Each row of a before or after table is a point. One or more steps were done to the points. Then noise was added and the rows were shuffled. The steps act on how far a point lies along the listed directions, d1 being the first. Name the steps. A step turns or swaps two directions, mirrors them in a line or flattens them onto one, adds a multiple of one to another, or multiplies one. Angles are multiples of 10 degrees, from the lower direction toward the higher: turns from -170 to 170, lines from 10 to 170 but not 90. Use the fewest steps. Two steps may share a direction if one is a turn and the other turns, adds or multiplies; they go together, in the order done. Otherwise the lowest direction goes first.
In the rows, zero is written as 128.

Directions:
(1): [167 105]
(2): [105  89]
Before, 14 rows:
[[ 92 201]
 [118 119]
 [128 204]
 [152 180]
 [ 94 175]
 [162 107]
 [182 165]
 [ 91 120]
 [135 113]
 [135 171]
 [146 163]
 [ 93 206]
 [122 119]
 [ 67 129]]
After (14 x 2):
[[ 99 137]
 [130 126]
 [121 134]
 [ 85 146]
 [ 67 148]
 [132 128]
 [159 115]
 [168 118]
 [122 131]
 [142 125]
 [ 71 153]
 [102 138]
 [ 72 150]
 [130 132]]
Steps: flatten d1 and d2 onto the line at 170 degrees

Directions:
(1): [168  78 120 129]
(2): [107 103 181 110]
(3): [ 89 100 112 168]
(4): [152 144 162 175]
Before, 12 rows:
[[177 156 151  86]
 [117 110  87 112]
 [179 143 123  92]
 [118 173  81 136]
 [186 115  87  55]
 [180 145 119 118]
 [182 124 132  81]
 [115 133 146 151]
 [116 122 129  61]
 [123 116  58 108]
 [139 135 102 115]
 [133 122 120 147]]
After:
[[181 149 113  98]
 [125 122  55 110]
 [110 127 154 149]
 [109 161 101 129]
 [188 131 112  88]
 [184 151 107 123]
 [114 119 135  59]
 [197 128  61  63]
 [117 111  81 111]
 [139 140  97 118]
 [135 121 113 149]
 [175 156 148  89]]
Steps: add -0.7 times d1 to d2

Directions:
(1): [131 115 149 195 140 160]
(2): [157 148 108 146  62 132]
Before, 9 rows:
[[160 129 135 168 142 167]
 [174 140 119 104  99 111]
 [113 128 125 103 167 136]
 [145 151 103  51  93  94]
 [133 139  95 136  95 132]
 [117 131 123  72 172 107]
 [122 147 128  45 127 108]
 [ 83 116 151  37 205  80]
 [117 128 131 114 156 120]]
After, 9 rows:
[[152 162 116  83  63 123]
 [128 129 109 169 113 149]
 [173 156 102 126  46 126]
 [127 135 119 104 135 115]
 [124 158 103  14  96  62]
 [123 139 110  86 134 126]
 [141 117 144 138 181 156]
 [180 135 133 149  97 130]
 [142 149 101  69 111 104]]
Steps: turn d1 and d2 by -60 degrees
